Each row of a before or after table is a point. One or more steps were done to the points. Then noise was added and the rows were shuffled. The steps act on columns, c1 being the first. What was done? A step turns or swaps two columns, mirrors them in a line or flattens them onto one, adds a multiple of one to another, or multiplies or shifts one. Angles are multiples of 10 degrees, from the lower column toward the higher: turns from -170 to 170, lines from 10 to 170 but not 90. Use the fewest steps. Two steps may share a column if one is a turn and the other turns, adds or multiplies; they go together, in the order done. Otherwise the lowest column goes first.

Before (9 x 3):
[[-0.22 -0.52 -0.03]
 [ 0.26  0.18 -0.22]
 [-0.57  0.37  0.42]
 [-0.43  0.39 -0.61]
 [-0.39 -0.29 -0.02]
 [-0.05  0.52 -0.20]
 [-0.07 -0.30  0.09]
 [-0.64  0.00  0.17]
 [ 0.42 -0.04  0.78]]
After (9 x 3):
[[-0.01 -0.31  0.46]
 [ 0.00  0.29  0.09]
 [ 0.02  0.34  0.43]
 [-0.01 -0.09 -0.25]
 [ 0.00  0.73  0.15]
 [-0.05 -0.15  0.08]
 [-0.01 -0.19 -0.25]
 [-0.01 -0.74  0.24]
 [-0.05 -0.12 -0.49]]
Steps: multiply c1 by 0; turn c2 and c3 by 70 degrees

Before, 10 rows:
[[ 0.44 -0.65 -0.25 -0.05 -0.11 -0.48 -0.46  0.05 -0.45]
 [-0.35 -0.21  0.18 -0.11 -0.64  0.28  0.30 -0.18 -0.17]
 [-0.08 -0.20  0.17  0.31 -0.22 -0.03 -0.45  0.37 -0.21]
 [ 0.43  0.04 -0.28  0.08  0.02 -0.09 -0.07  0.21 -0.04]
 [ 0.03  0.20  0.36 -0.40 -0.23  0.05 -0.49 -0.65 -0.02]
 [-0.05  0.14  0.43  0.39 -0.37 -0.27  0.47 -0.14 -0.51]
 [-0.41 -0.15 -0.15 -0.61  0.40 -0.19 -0.18 -0.14  0.12]
 [ 0.06 -0.29  0.35 -0.27  0.31 -0.37  0.22  0.35 -0.49]
 [-0.06 -0.03  0.25  0.32 -0.07  0.25 -0.39 -0.03 -0.59]
 [-0.18 -0.76  0.61 -0.40  0.20 -0.32  0.42 -0.52 -0.10]]
After, 10 rows:
[[-0.08 -0.18  0.18  0.24 -0.22 -0.06 -0.49  0.36 -0.23]
 [ 0.44 -0.67 -0.26 -0.04 -0.11 -0.78 -0.50  0.09 -0.51]
 [ 0.43 -0.01 -0.32  0.04  0.06 -0.08 -0.09  0.23 -0.04]
 [-0.03  0.16  0.45  0.34 -0.35 -0.39  0.48 -0.12 -0.50]
 [ 0.01  0.18  0.34 -0.45 -0.21  0.06 -0.47 -0.69  0.06]
 [-0.21 -0.70  0.63 -0.40  0.16 -0.49  0.44 -0.54 -0.15]
 [ 0.07 -0.26  0.29 -0.28  0.25 -0.61  0.23  0.38 -0.48]
 [-0.39 -0.17 -0.14 -0.61  0.40 -0.26 -0.13 -0.13  0.10]
 [-0.11 -0.05  0.19  0.31 -0.10  0.35 -0.42  0.01 -0.58]
 [-0.41 -0.19  0.18 -0.08 -0.66  0.46  0.32 -0.19 -0.19]]
Steps: multiply c6 by 1.6

Before:
[[-0.25  0.44  0.08 -0.24 -0.43  0.30  0.43 -0.24 -0.14 -0.10 -0.40 -0.62
   0.25  0.22]
 [ 0.30 -0.56 -0.33  0.85  0.23 -0.68 -0.28  0.25  0.17 -0.08  0.23 -0.06
   0.19 -0.32]
 [-0.18  0.46  0.70  0.00 -0.14 -0.03  0.20  0.27 -0.06 -0.04 -0.21 -0.28
   0.25 -0.06]
 [-0.47  0.56  0.29  0.11  0.11 -0.17  0.23 -0.39 -0.11 -0.43 -0.26 -0.26
   0.31 -0.13]
 [ 0.16 -0.12 -0.52  0.67  0.77 -0.36 -0.31  0.48 -0.18  0.30 -0.03  0.57
  -0.39 -0.60]
 [ 0.48 -0.23 -0.13 -0.05  0.04  0.19 -0.32 -0.13  0.41 -0.10  0.40 -0.15
   0.42 -0.10]
 [ 0.10 -0.05  0.11 -0.19  0.15  0.02 -0.21  0.13 -0.26  0.22  0.32 -0.35
   0.77  0.30]
 [-0.12 -0.24 -0.16  0.25  0.20 -0.13  0.10  0.12  0.10  0.21  0.56 -0.09
   0.13 -0.36]
 [ 0.18 -0.24 -0.02 -0.36 -0.13  0.22  0.02  0.10 -0.29 -0.30  0.20 -0.28
   0.55 -0.29]]
After:
[[ 0.15 -0.13 -0.51  0.53  0.10 -0.36  0.29  0.63 -0.49 -0.34  0.77  0.58
  -0.41 -0.59]
 [ 0.14  0.02  0.15 -0.29  0.04 -0.03  0.27  0.13 -0.16 -0.23  0.16 -0.37
   0.78  0.34]
 [ 0.17 -0.32 -0.07 -0.46 -0.01  0.26 -0.25  0.06 -0.07  0.04  0.23 -0.26
   0.52 -0.31]
 [ 0.29 -0.61 -0.34  0.84  0.04 -0.67 -0.05  0.28 -0.25 -0.27  0.72 -0.05
   0.22 -0.32]
 [-0.24  0.45  0.07 -0.22  0.00  0.29 -0.11 -0.31  0.01  0.46 -0.54 -0.59
   0.20  0.20]
 [-0.12  0.47  0.74 -0.01  0.09  0.06 -0.04  0.27 -0.02  0.15 -1.28 -0.32
   0.28 -0.03]
 [-0.44  0.60  0.27  0.05 -0.07 -0.16 -0.46 -0.39 -0.13  0.21 -0.68 -0.30
   0.28 -0.14]
 [ 0.49 -0.25 -0.13  0.16  0.01  0.21 -0.05 -0.12  0.38 -0.34  0.60 -0.11
   0.39 -0.05]
 [-0.12 -0.27 -0.23  0.29  0.02 -0.13  0.22  0.14 -0.07  0.15  0.83 -0.10
   0.12 -0.33]]
Steps: add -1.5 times c3 to c11; turn c4 and c9 by -30 degrees; flatten c5 and c8 onto the line at 80 degrees; swap c7 and c10

Before (10 x 24):
[[ 0.18  0.35 -0.02 -0.26 -0.48 -0.08  0.22 -0.03  0.03  0.40  0.11  0.15
   0.46  0.26  0.03  0.12  0.11  0.35 -0.72 -0.22 -0.42 -0.22  0.37 -0.15]
 [-0.25  0.03  0.26  0.40 -0.43 -0.03  0.16 -0.26  0.42 -0.60 -0.29 -0.16
  -0.54 -0.34 -0.10  0.02 -0.11 -0.13  0.12  0.12  0.79 -0.28  0.50  0.23]
 [-0.08  0.55 -0.06  0.58 -0.39  0.10  0.07  0.04  0.13  0.40 -0.09 -0.13
   0.46  0.20 -0.21  0.12 -0.18  0.08 -0.64 -0.04 -0.57  0.05  0.22  0.21]
 [-0.35  0.39  0.16  0.10 -0.45 -0.25  0.20 -0.14  0.08  0.45 -0.06  0.06
   0.38  0.25  0.28  0.08  0.66 -0.39  0.13 -0.14  0.07 -0.33 -0.54 -0.22]
 [-0.35  0.12  0.35  0.07 -0.17  0.09 -0.38 -0.11  0.53  0.54  0.08  0.38
   0.40  0.34  0.34  0.13 -0.31 -0.13  0.08  0.03 -0.21 -0.26  0.16 -0.04]
 [ 0.23  0.04 -1.60 -0.10 -0.33 -0.15 -0.03 -0.21  0.61  0.51  0.09  0.08
   0.12  0.34  0.01  0.03 -0.31 -0.42 -0.01  0.08 -0.03  1.32  0.40 -0.53]
 [-0.07  0.23  0.09 -0.30 -0.01 -0.25  0.17 -0.38  0.23 -0.03  0.14  0.16
  -0.78  0.13  0.00  0.45 -0.02 -0.33  0.03 -0.06 -0.26 -0.19 -0.01  0.21]
 [-0.37 -0.21  0.02 -0.30  0.19 -0.21  0.08  0.38  0.20 -0.23 -0.13  0.00
   0.27 -0.26 -0.34  0.52 -0.06 -0.37 -0.68  0.04 -0.26 -0.28  0.42  0.09]
 [ 0.19 -0.25 -0.15  0.72 -0.51  0.08  0.00 -0.17  0.01 -0.81  0.14 -0.02
   0.34 -0.27 -0.09  0.75 -0.26 -0.08 -0.02  0.16 -0.13 -0.06  0.24 -0.16]
 [-0.19  0.43  0.19 -0.09 -0.35  0.15 -0.54  0.97  0.13  0.21  0.12  0.23
   0.44  0.36 -0.32  0.27 -0.07 -0.34 -0.14 -0.09 -0.37 -0.30  0.35  0.07]]
After, 10 rows:
[[-0.25  0.77  0.17  0.12 -0.46 -0.31  0.30 -0.15  0.09  0.43 -0.06  0.03
  -0.45  0.10  0.12  0.07  0.67 -0.44  0.10 -0.14  0.08 -0.32 -0.53 -0.08]
 [ 0.76  0.46  0.08 -0.30 -0.01 -0.22  0.04 -0.40  0.24 -0.05  0.15  0.17
   0.18  0.00  0.08  0.46 -0.03 -0.37  0.00 -0.06 -0.25 -0.18 -0.01  0.28]
 [-0.34  0.86  0.19 -0.08 -0.35  0.24 -0.50  0.97  0.13  0.22  0.12  0.23
  -0.32  0.20 -0.10  0.27 -0.07 -0.44 -0.10 -0.09 -0.37 -0.31  0.34 -0.21]
 [-0.17  0.08 -1.62 -0.10 -0.31 -0.16  0.25 -0.21  0.63  0.52  0.10  0.09
   0.15  0.18  0.04  0.02 -0.30 -0.51 -0.01  0.08 -0.04  1.33  0.41 -0.48]
 [-0.12 -0.43 -0.01 -0.28  0.18 -0.10  0.02  0.37  0.20 -0.23 -0.13  0.00
  -0.44 -0.38  0.02  0.53 -0.06 -0.26 -0.48  0.03 -0.25 -0.29  0.41  0.14]
 [-0.38 -0.50 -0.14  0.72 -0.50  0.11  0.07 -0.17  0.01 -0.82  0.13 -0.03
   0.06 -0.30 -0.03  0.74 -0.29  0.00  0.01  0.18 -0.12 -0.06  0.24 -0.13]
 [-0.26  0.23  0.34  0.05 -0.18 -0.04 -0.31 -0.11  0.53  0.54  0.09  0.39
  -0.47  0.28  0.03  0.13 -0.31 -0.26  0.05  0.02 -0.21 -0.27  0.16 -0.23]
 [ 0.58  0.05  0.24  0.40 -0.44 -0.01  0.04 -0.25  0.43 -0.60 -0.29 -0.17
  -0.04 -0.36 -0.02  0.02 -0.11 -0.02  0.10  0.13  0.77 -0.27  0.51  0.28]
 [-0.41  1.11 -0.06  0.58 -0.39  0.16 -0.04  0.02  0.11  0.36 -0.09 -0.14
  -0.23  0.19 -0.05  0.11 -0.17  0.02 -0.45 -0.05 -0.59  0.04  0.24  0.22]
 [-0.50  0.70 -0.03 -0.26 -0.49 -0.08  0.27 -0.02  0.03  0.39  0.10  0.15
   0.02  0.37  0.03  0.12  0.12  0.24 -0.51 -0.22 -0.42 -0.22  0.36 -0.02]]
Steps: turn c1 and c13 by 110 degrees; multiply c2 by 2; flatten c6 and c15 onto the line at 160 degrees; turn c7 and c24 by 30 degrees; turn c14 and c18 by -20 degrees; multiply c19 by 0.7
